Each row of a before or after table is a point. The points were changed in one or more steps. Then noise was added and the rows were shuffled. The steps act on how far a point lies along the listed directions, d1 being the first. Write out the steps. A step turns or swaps two directions, mirrors them in a line or flattens them onto one, adds a multiple of one to another, or multiplies one. Angles are multiples of 10 degrees, from the lower direction toward the higher: turns from -170 to 170, lines from 10 to 170 but not 90. Use the fewest steps. Two steps may share a direction if one is a turn and the other turns, adds or multiplies; they go together, in the order done. Otherwise the lowest direction goes first.

Directions:
(1): [-41  16]
(2): [16 41]
Before (9 x 2):
[[ -1   3]
 [ -6 -23]
 [ -5 -17]
 [ 18 -24]
 [-14 -19]
 [  1  33]
 [115 -43]
 [ 10 -26]
 [-25 -22]]
After (9 x 2):
[[ -2   0]
 [ -1   3]
 [117  -1]
 [ 22  -3]
 [-14  -2]
 [-10  -2]
 [-25   4]
 [ 11   1]
 [ -4   2]]
Steps: flatten d1 and d2 onto the line at 160 degrees

Directions:
(1): [ -5  55 -20  30   4  38]
(2): [  2 -13 -16 -43  45  39]
(3): [-56 -29  12  11 -20  33]
(4): [ -7 -15  17  46  55 -12]
(5): [ 40 -39 -29  31 -16  25]
(6): [-30  -6 -62   2   6 -31]
Before (11 x 6):
[[-11  10 -47 -13 -20  13]
 [ 74  12  29  36  21 -36]
 [ 69 -13   9  29  31  22]
 [  0 -36  -2 -80   2  26]
 [-19  -6   1 -45  16  15]
 [-11  -3  20 -23 -23  22]
 [-36  63 -15  21  47 -86]
 [ 53 -33  11   6  -7   2]
 [ 53  18 -22  35 -13 -14]
 [ 11  12   2  68  79  15]
 [ 13  35  -4 -10  33  29]]
After (11 x 6):
[[-20 -11   1 -39  26  11]
 [ 75  -6  -3   8   5  29]
 [ 55 -33  13   8  -6   3]
 [ 77  20  19  13  -9 -27]
 [-27  74 -28  -8  15 -80]
 [-14 -11  28  -5   0  17]
 [ 51  15 -21  36 -12 -17]
 [ 18  37 -20  17  15  30]
 [ 13  37  -6 -16  33  31]
 [-15   7 -38   4  11   7]
 [ -1 -45   9 -56  36  18]]
Steps: multiply d4 by 0

Directions:
(1): [-15  -8  67 -44  -6 -15  58  16  -7  -2   3]
(2): [ 73   0  33  30   4 -48  -8   6  21 -21   0]
(3): [-32  -1  -6 -31  15 -64 -23 -39  36  20 -23]
(4): [ 23 -22 -16   0 -30 -28  17 -45 -70  23   2]
(5): [ 12  33   5 -13  48  20  17 -63  -2 -35  32]
(6): [ 16  43 -11  22 -13  14  53 -16  30  43 -42]
Before (8 x 11):
[[ -4   3   5 -26  21  58  53 -19 -68 -35  35]
 [-51  -2 -36   6 -24  33  36  37  26  63 -33]
 [ 10  30  18  20 -37  -1   8  18  13  30 -25]
 [-12   0   2 -13  11  11 -45   1 -11 -70  19]
 [ 28  26  57  -7  45 -39  -5 -21  40 -64  20]
 [-20  24   4  15  -1 105  29  47  -5 -56  31]
 [ 19 -20  -7  13  27  23   8 -19 -37 -19  44]
 [ 19  -9  55 -15  -9   7  49  30 -14 -27  12]]
After (8 x 11):
[[ 31  35  34   5  47 -43 -18 -34  51 -55  11]
 [-24   4  25 -56  25  20  67 -34 -49 -20  20]
 [ -4  16   8  -8   4  21 -13   0  -4 -52   6]
 [  3  17  25  10 -32 -11  -9  22   9  17 -15]
 [ 14 -16  13   0  22  16  36 -19 -33 -12  36]
 [-46  17  52 -32  -1  66  66  43   7 -49  24]
 [ -5  -9  56 -39  -1 -38  40   5  12 -13  -6]
 [-58 -18 -30  -3 -19  25  17  43  15  47 -19]]
Steps: turn d1 and d3 by 50 degrees; multiply d6 by 0.4

Directions:
(1): [ 19 -16 -76 -14  -8  -9  15   3   0 -35 -26 -10   3   2  15   6  87 -14
  39 -28]
(2): [ 14  18 -41  27  42   4  27  82   7  -6 -22  39 -27  30 -32 -23 -28  24
 -16 -22]
(3): [-30   0   0 -11  -7  -5  26   7  20 -36  44  11 -57  27  13  41  40  33
 -43  59]
(4): [ 19 -32 -29  13 -24   5 -10  17  -7 -24   2   3 -14  -6  84 -12 -61  25
  47  38]
Before (11 x 20):
[[ -18   -3    7   -5   -1    9   -6    1    3    8   18    9  -17    7
    18    6  -36   13   -3   25]
 [  -9    9  -48    0    5   -2   19    8   14  -17  -11   10  -33   34
   -27   18   82   -4   -6  -28]
 [ -17   -8   -8  -39   -6    1   17   -5   20  -19   24    6  -14   -1
    -5   38   84  -20  -17   11]
 [  25   -5   21   19   -5   -1  -25   -6    0   48  -25   -9   43  -10
   -26  -34  -67  -14    6  -58]
 [ -23    3   30   -1    7    0   -1   10    3    8   14   -6   10    2
    -9  -12  -39  -11  -21   16]
 [  41   20  -13   39   28   23  -35   -3  -25   63  -70   -2   85  -42
   -39  -64  -56  -48   66 -120]
 [ -12   19    1    2   10   -5   15   35   -4   -7   17   18  -27   25
     1   26  -20   13  -18   13]
 [ -30    9  -21  -14    5   -4   20   16    7    2   19    6  -19    8
    -5   23   10   21  -10    1]
 [ -29   22    5   12   35  -12   21   14   21    2   23    4  -36   21
   -45   10    9   17  -47   20]
 [ -18   28   43   20    2  -17   17  -22    8    6   29  -10  -26   23
   -21   21   -1   -2  -46   19]
 [ -25   11   22   -8    5   -9    0    2   11   14   23   12  -17   11
   -23   24    4   27  -53   36]]
After (11 x 20):
[[ -15   -5  -21   -9   -5    5    0    5    6   -9   17   11  -25   13
    24   13    0   13    2   25]
 [  32  -21  -72    2   -9  -16   10   15   14  -13  -35   -9    7   12
    -9   -7   56  -13   24  -58]
 [ -21   15   67    4  -13    9  -33  -56   -3   45    9  -16   14   -5
   -29    2  -17  -24  -16  -14]
 [  45   -1 -100   18   13    8   -5    2  -14    0  -75   -9   57  -27
    -9  -32   71  -49   90 -120]
 [ -19   14   67  -12   14   16   -6    5   12   37   28   23    1  -11
   -37    6  -40  -13  -41    8]
 [ -20   -7  -22  -10    3   -6   19   23   10  -29    8   -8   -6   15
     6    1   28  -11  -13   14]
 [ -39    7   15  -15   -5   -4    0  -18    3   19   26   -6   -2   -7
     3   23   -8    9   -8    9]
 [ -21    7   13  -19  -17  -10   -1  -16   -9  -10   28   -7  -12    7
    24   43   11   -1   -5   24]
 [ -24    7   10  -14   -1  -11    4   -4   11    4   24    6  -18   12
   -13   33   33   22  -47   36]
 [ -13   27   15   18    1  -19   28   -9   14  -12   25   -8  -37   35
   -17   27   32    5  -41   16]
 [ -40    7   20   -8    4  -15    5  -41   19    4   36  -25  -19    0
   -20   28   39   -1  -34   33]]
Steps: turn d1 and d3 by -50 degrees; turn d1 and d2 by -160 degrees

Directions:
(1): [ 16  27 -29  26   9  12  11  31 -52 -25  33 -11 -40  57  90  -5   8  -2
  73 -21  21  -1 -54   2 -23  -6   5   1   4  53  26  -4  16 -23  33   4
  20 -12  -7   9 -26  26  -8 -63 -51 -32  21  10]
(2): [  3  32  19 -50  25  12  33 -69  12  10  23 -11  79 -24   9  -1  -8  26
 -15  41  40  10  -5  15   8 -65 -27  32  51  32  11 -24  12  16  35 -35
 -40 -23  44  -3 -27   9 -20 -60  -3  33  22   3]
(3): [ 49 -15 -27 -22 -16  73  40 -12 -57 -14 -45 -17 -27  11 -43 -20 -24 -34
 -30  -1  12 -23 -12   7 -23 -53 -24   9 -40  45  15  10 -75  38  -2  11
 -10 -43 -20  18   9 -36   4  -1  31 -33   3 -41]
(4): [ 11  33   0 -27 -46  12 -26 -29 -24  -8  56  54 -29  -8 -24  50 -24  16
  22  19 -34 -23 -24 -34  -3 -28   5 -38  -7 -13 -18  13  10  -7 -19  -2
 -20 -13  81 -32   1  50  20  31 -31 -36   7 -86]
(5): [ 23  -7  21  60  23 -20 -32  13 -25  -6  54 -44  17 -21 -27  29 -24 -31
   9  40  -1  21  48  -6 -61 -29  58  54 -12 -11 -11 -19 -10 -45  -3 -19
  64 -45  34 -11 -24 -30  18 -11  43 -24   7   5]
(6): [ -9 -16  14  38 -61 -45 -67   9 -65  58 -22  36  -4  -7   0 -58  10  12
 -22  -1 -62 -14  26 -31  24  -2 -26   0  36  43  -1 -33  -8  -8  37   0
 -21  -4  -3 -16   6   1 -25 -55  45 -12  37  -9]
Before (11 x 48):
[[  40   -8   -5   28  -93  -18  -51    8  -64   32  -17   67  -78  -15
   -61   10   -9  -34  -41    8  -87  -41   12  -46   36    2  -18   -8
   -18   -7   -5   -1  -53    3   -2   16  -15  -41   27  -36   28    1
    17   26   36  -46   16 -104]
 [ -24    2  -24  -30  -28  -11    4    4   29    2   10   54  -38  -16
    18   24   13   15   12  -15   -3  -11  -33  -17   11    4   13  -45
    -3  -31  -24   22   28   15  -18   -6   10    7   17    6   17   19
    23   49  -45    3   -4  -11]
 [  31   11   23   18  -64  -11  -39   -1  -83   46    5   32   -5   23
     7   -7  -29   24   21   -8  -31  -35  -19  -22    8  -17  -19    2
    16   49   -2  -41   -4  -17   46   -7  -33  -16   56  -26  -23   17
    -2  -48   19  -29   29  -39]
 [ -20    9    9  -20   43   -5   27  -24   38   10  -18  -28   68    8
   -35    5    2    8  -27   -6   21   34   20   25  -14  -10   -1   35
    14  -37   17  -15  -20   -9    3   -4    8    4   -8   12  -18  -19
    11  -16   16   32   -4   27]
 [   6   18    6  -24  -25  -12   -3  -13   21    4   25   29  -14  -25
   -19   34    4   14   -3   27  -19  -15   13  -23   13   -5   11  -30
     6  -33   -3   20   25   -4  -24   25  -27   12   40    2   -1   48
    17   37  -20    5   -4  -43]
 [  -2  -45  -23   -9   31   38   62   12   28    8  -96  -47   18    8
   -12  -63   16  -19  -46  -30   46    8   -7   51    9   23  -40   26
    -3   25   22   -9  -55   46   13   31  -10    3 -118   51   21  -67
   -17  -10   25   30  -17   66]
 [   0  -16    9   10  -69  -12  -20  -12  -29   76  -55   23   -5  -34
   -27  -83    6  -19  -38   -4  -60   -7   34  -27   47  -18  -44   -9
    39   61   13  -26  -17   35   42   12  -34  -14   -7  -19   14  -11
   -31  -41   58   14   24    2]
 [  22    1    0  -47  -36   21    2  -54  -26    7  -28   31   17  -22
   -25  -11  -16   13  -35   21   -5  -23    7   -4   26  -43  -20  -39
    34   20  -11    4  -27   19   17   -6  -43   -4   22  -27   23   12
    -5  -12   -8  -14   27  -47]
 [ -36   48    7  -32  -13  -31   -9  -36   17   13   56   43    9   -2
     7   20  -10   55   22   30  -23   -4  -49  -28   24   -5  -19  -44
    41  -39  -10   -8   73  -15   -4  -23  -37   12   76  -21  -20   54
   -12  -16  -44   17   -6  -43]
 [ -27  -12  -28   45  -81   -9  -52   73  -28  -23   18   75 -120   51
    34    3    3   -4   57  -58  -65  -31  -57  -21   38   72   -7  -80
   -25  -22  -12   31   36  -25  -21   50    5   55    4   -9   21   54
    30   47  -22  -62    5  -47]
 [  25    0  -13  -16   -3   39   -7  -30  -49   25  -20   34   17   -6
     7  -20  -19   20  -37   25   -7  -19    1    5   31  -55  -26   -1
    18   40    3  -20   -6   12   22  -18  -26  -18   14    6   -8    0
    -6  -20   24  -34   21  -27]]
After (11 x 48):
[[-24   2 -25 -30 -29 -11   5   4  27   2  10  55 -38 -16  18  24  13  15
   12 -16  -3 -11 -32 -17  11   3  12 -45  -4 -31 -23  23  27  15 -18  -6
   10   6  17   6  17  19  23  49 -45   3  -4 -11]
 [ -5 -11  14   8 -63 -19 -21 -18 -20  79 -47  23   7 -38 -20 -81   8 -12
  -36   1 -57  -3  35 -26  51 -19 -44  -6  50  58  12 -31  -7  33  45   6
  -37 -13   1 -21  11  -6 -34 -48  54  22  26   7]
 [ 27   0 -14 -16  -3  38  -7 -31 -50  26 -18  34  18  -7   7 -20 -18  20
  -37  24  -8 -19   1   5  31 -54 -27  -1  18  41   2 -20  -6  11  23 -18
  -26 -19  14   5  -7  -2  -5 -19  24 -34  21 -27]
 [-63  26   7  23 -48 -57 -58  29  26  -4  71  80 -37  24  75  18  16  44
   69 -26 -42  -4 -52 -15  62  63  -9 -62  47 -32 -16   3 104 -43   7  15
  -19  70  54 -25  -7  89  10   1 -48 -10  20 -13]
 [  7   4 -35  -5 -50  25  -2  17 -46 -10  -8  37 -88  30 -41   1 -24   0
    8  -8 -49 -35 -56 -36  -5   5 -17 -65 -43 -27  -6  24  -8   7 -39  18
   -9  -5  18  -2  13  12  11  40 -13 -44 -23 -82]
 [ -2  36  38   1 -55 -75 -57 -45  -1  54  45  72  20 -48 -13  27   5  21
  -26  46 -61 -11  18 -37  64  -8 -20  12  68 -20 -10 -32  29 -17  33 -26
  -42 -22  87 -55  -6  43  -6 -29   5  15  34 -63]
 [ 34   9  22  19 -65  -9 -39   2 -85  45   2  32  -9  24   5  -9 -29  21
   20  -9 -32 -38 -19 -22   8 -16 -19   2  12  49  -1 -39  -8 -16  44  -5
  -32 -17  55 -26 -21  16   0 -46  20 -32  29 -41]
 [ 24   0  -2 -46 -36  22   2 -52 -28   9 -31  31  14 -21 -27 -11 -16  12
  -35  19  -5 -24   6  -5  26 -42 -19 -39  32  20 -12   5 -30  20  16  -5
  -42  -3  20 -27  23  11  -4 -11  -8 -16  26 -49]
 [-26 -20   0 -24  52   6  57 -18  64  20 -60 -43  73 -11  15 -53  25  13
  -39  -7  61  25  -4  56  26  17 -42  38  45  18  20 -27  -9  35  32   7
  -26  13 -84  41   2 -44 -30 -42   7  64  -7  89]
 [ -2  -9  -7  -9  29  19  29  -2  12   2 -43 -31  28  23 -55  -2  -3 -15
  -33 -22  10  21  18  22 -26  -6   1  26 -22 -33  18  -2 -53  -2 -11  13
   20  -4 -32  21  -4 -36  20   6  28   8 -11  11]
 [ 15  10  -2 -19 -32  -1  -2  -3  10   1  13  29 -32 -19 -28  30   1   4
   -6  19 -24 -21  12 -24   7  -3  12 -34  -9 -31  -3  25  10  -1 -31  33
  -22   9  29   5   6  39  21  47 -15  -7  -7 -51]]
Steps: swap d2 and d3

Directions:
(1): [ 10  20 -17  22 -15 -56 -12 -26  15  80  46   2 -31 -14 -40  46  31  -9
 -13   0   0 -33 -39  45  65 -40  29 -40 -27  -1  -3  26 -47   6 -25  37
 -28  26  -6  18 -46 -29  30  50  30   9 -60  19 -31 -35  -3   4  19  13
  16 -10 -12  48  -9   1  19 -31 -51  26]
(2): [ 54 -37  -2  24  22  67  18   1  59 -25  -8  66 -18  -5  -9  58  -7 -40
  37  15  29 -15  42  -3   6 -18  50  15 -12  21 -23   8 -19 -21   3 -60
  24  44  20 -23 -20  14  13  -5  -6 -50  -3  -2 -34  43 -33  60 -35  -7
  35  34 -11  15   2 -14 -43  19 -58  25]
(3): [ 13 -31 -44  -8  13  10  14 -35  13 -79 -47 -11  11  -4 -48 -37   5   0
 -51 -29  14  48   7  44 -17  -9   2  48 -36  23  15  61 -11 -18  29  35
  -7  32 -16  -6 -41 -23  40 -31  24  13   0  -8  23 -55 -28  -9  11 -20
  16  43  30 -14 -26   1  54   0  15  82]
(4): [  5  34   5 -27 -13  12   4 -19 -59  14  18 -23  16 -11 -23  -5   2  22
   9  -1  -5 -58  29  52  -8  57   4  64 -13  30 -62   3   5 -19  57  23
   9  50 -40  -7  28  58 -57  37   8   1 -63   7  -9   6  24  32   3 -42
  15  22  56  20  14  12  23  55 -19 -32]
Before (9 x 64):
[[-19  21  61  10 -10 -36 -16  34 -14  90  57  18   5   8  53  30   9  19
   59  35 -12 -45 -19 -45  24  10   2 -32  30 -18 -19 -61   0  11 -29 -30
    2 -40  16  -2  42  17 -28  29 -12 -20  -1   8 -31  46  17  18 -13  13
  -25 -39 -32  18  19  -7 -36  -8   2 -78]
 [  6   5 -58 -44  -5  -8  14 -48 -55 -45 -33 -43  26 -11 -72 -43  15  30
  -66 -32 -12  -7   8 106   0  36  -9  89 -53  48 -36  67  -9 -23  75  83
   -2  79 -49 -10 -23  16  12  19  31  36 -60  19   7 -72 -13   6  13 -51
   38  51  74  13 -26  24  79  18 -22  39]
 [ 25 -28  16   6  -2  59   7 -17  11  -9   4  64 -19 -23   1  47   7 -36
   51  23   1 -46  59  19  -5  12  44  49 -16  28 -52 -14 -19 -46  34 -57
   22  39  11  -4  -4  39  -9  33  -7 -54 -40  16 -45  65 -14  45 -21 -10
   29  25  22  39   7  11 -32  52 -60 -16]
 [ 31 -35   7  22  31  63   1  17  77   2 -12  67 -44  -7  18  66 -36 -46
   44  35   9   4   0 -43  21 -59  49 -40   5   3   9  -8 -25 -13 -34 -66
    8   8  49 -21 -36 -18  48 -14 -15 -36  26 -18 -39  62 -38  36 -18  15
   49   7 -54  30   9 -44 -42 -10 -48  30]
 [ 35 -23   0  20  14  42  18  -2  13 -25 -31  34  10 -10  -8  17 -22  -8
   15   6   6  -4  30  -2 -21  -1  16  46   5  15 -28   4  13  -9  27 -15
    0  30  15  13   9  34   2 -17 -11 -26  -9  16   4  16 -10  24  -9 -33
   26  31  19 -11  -1 -16  10  25 -14  11]
 [ 38   5 -39  13  18 -32  -3 -28  23  21  -6 -10 -30  -8 -62  21  20 -10
  -15 -18   3   0 -22  37  41 -40  29 -34 -23 -18   3  53 -38   7 -24  59
  -16  28  12  15 -46 -32  33  32  26  21 -28   6 -22 -51  -9 -22  16  17
   13   2   1  41 -10 -10  20 -19 -39  63]
 [ 24  20  -4  29 -21  -7  -8 -30   3  88  61   9 -12 -22 -43  44  25  16
   29   5  14 -64   0  21  43 -23  47  -3   8  10 -28   6 -46 -23  -5   4
   -5  44 -26  -5 -18  23  -7  44  37 -14 -76  36 -45  -4  -5  26  23   0
   32  13   8  68  13   3  -9  20 -62 -16]
 [ 13  33  36  18   3  17  14  25  22  75  27  41 -11   2  22  80  -6 -35
   60  18   8 -61   8 -28  25  -7  18 -21  27  22 -34 -38 -13 -10 -35 -40
   27  12   7 -12  23  33 -25  50  -5 -19 -15  21 -33  56  -1  23 -20   4
   11  10 -33  26  24 -14 -44   4 -62 -57]
 [ 19 -38 -10 -21   5  12   7   7  12 -32 -13  14   6   3 -31   0  -7  -7
    5   8  16 -19  42  29 -15  12   5  66  -9  20 -38  20 -24  -1  46 -21
   13  39  -4 -20   3  20 -24  23  19 -12 -32 -17   3  27  -1  43 -15 -22
   31  16  23  -1   0   6  -5   3 -19 -15]]
After (9 x 64):
[[ -8  14  38  17 -11 -10 -14  56  23 103  43  43 -28  15  61  65   2 -21
   60  43 -26 -42 -20 -62  52 -20   6 -95  44 -35  -4 -66   6  33 -60 -59
   18 -38  47   1  28  -1   1  36 -37 -16  21  28 -50  64   0  15 -35  47
    2 -58 -69  23  15   1 -92 -44 -57 -93]
 [ -9 -10   8 -48  28  82   7   0 -35 -94 -69 -14  25   3   9 -56 -55  14
    5  10 -13  25  35  -7 -70  50 -19  82   3  31 -19  -1  34 -32  62 -12
   18  12 -10 -30  22  44 -19 -46 -14   4  27 -37  25  37  -4   7  -5 -52
   32  37  38 -18  12 -22  27  60  41   4]
 [-13  -6  22   9   0   2   1  17 -14   3 -24   0  20   3  31 -18 -30  12
    8   3 -17  15  -2 -44 -28   1 -21   6  41 -13  -1 -28  39  15  -1   3
  -14 -30  18  27  37  23 -11 -23 -28  -2  19  11  24  15  16 -21   4  -7
  -12 -13  -8 -34   9 -12   7   0  39 -28]
 [ 38 -60 -10  38  21  75  12   6  71 -44 -24  54   1   2  -1  17 -11  -8
   34   6  38  35  39 -60 -17 -44  35   5  27   2  35   3 -12 -27 -22 -66
   26  -3  18 -32 -18   5  34 -54   3 -44  43   7  -6  28 -41  16 -13  19
   21  32 -28   4  -2 -16 -51   7 -11  22]
 [ 11 -53 -22   3  23 -12   9 -30  38 -68 -42   7  18   9 -32 -26  17  13
  -33 -12  17  63  -4  16  -4 -27  15  42 -39  15  21  55 -20 -19   9  25
  -12   6  -3 -19 -44 -36  72 -39  33   1  16 -14  10 -54 -49  -1   4  -8
    4  42   6 -12 -34  -9  56 -26  29  86]
 [-16 -34  12 -18   4 -15 -14  39  20 -11 -14   4   5  18  25 -20 -16  -2
    7  14  -5  14  14 -45 -20  -6 -33  -3  26 -22  12 -23   0  28  -6 -40
    4 -36  26  -5  25 -12 -14   0  -6   4  33 -26  25  41  17  -4 -12  22
   -9 -32 -23 -27   0   4 -36 -39  28 -53]
 [  6 -32 -14  -4  35  47  36   4  48 -94 -80  14  23  15  -1 -21 -26 -27
  -23 -29  25  63  17 -23 -40 -15 -18  41   9  31  35  30   6 -22 -13  -6
   21  -1   4 -24 -11  -8  38 -45   5  11  60  -9  39 -17 -42 -25 -13  -4
    8  59  -2 -44 -11 -16  23 -10  20  47]
 [ 62  -3   2   4  31  55  12   9  22  -2 -12  35 -22   7 -16  52 -11 -25
   59  15   9 -35  43 -11   1   7  42  -5  10  -7 -46  -7  -7 -10   1 -31
   26  38  29 -16  11  39 -33  23 -13 -31  -1   0 -40  42  -2  36 -32  -2
   22   9   7  30  22 -17 -51  41 -57  -3]
 [-26 -54  10 -10   9  36   0  15  13 -82 -53  27  13   2  49 -43 -16 -10
   11   8 -12  65  23 -63 -63   2 -20  19  25 -16  31 -35  26 -23  -4 -51
   11 -55  36   7  10  -8  17 -52 -34 -17  77  -3  21  39 -12 -42  -6  21
  -28  -6  -7 -33  -8   8 -24  13  52  -7]]
Steps: turn d1 and d2 by 90 degrees; turn d3 and d4 by 160 degrees
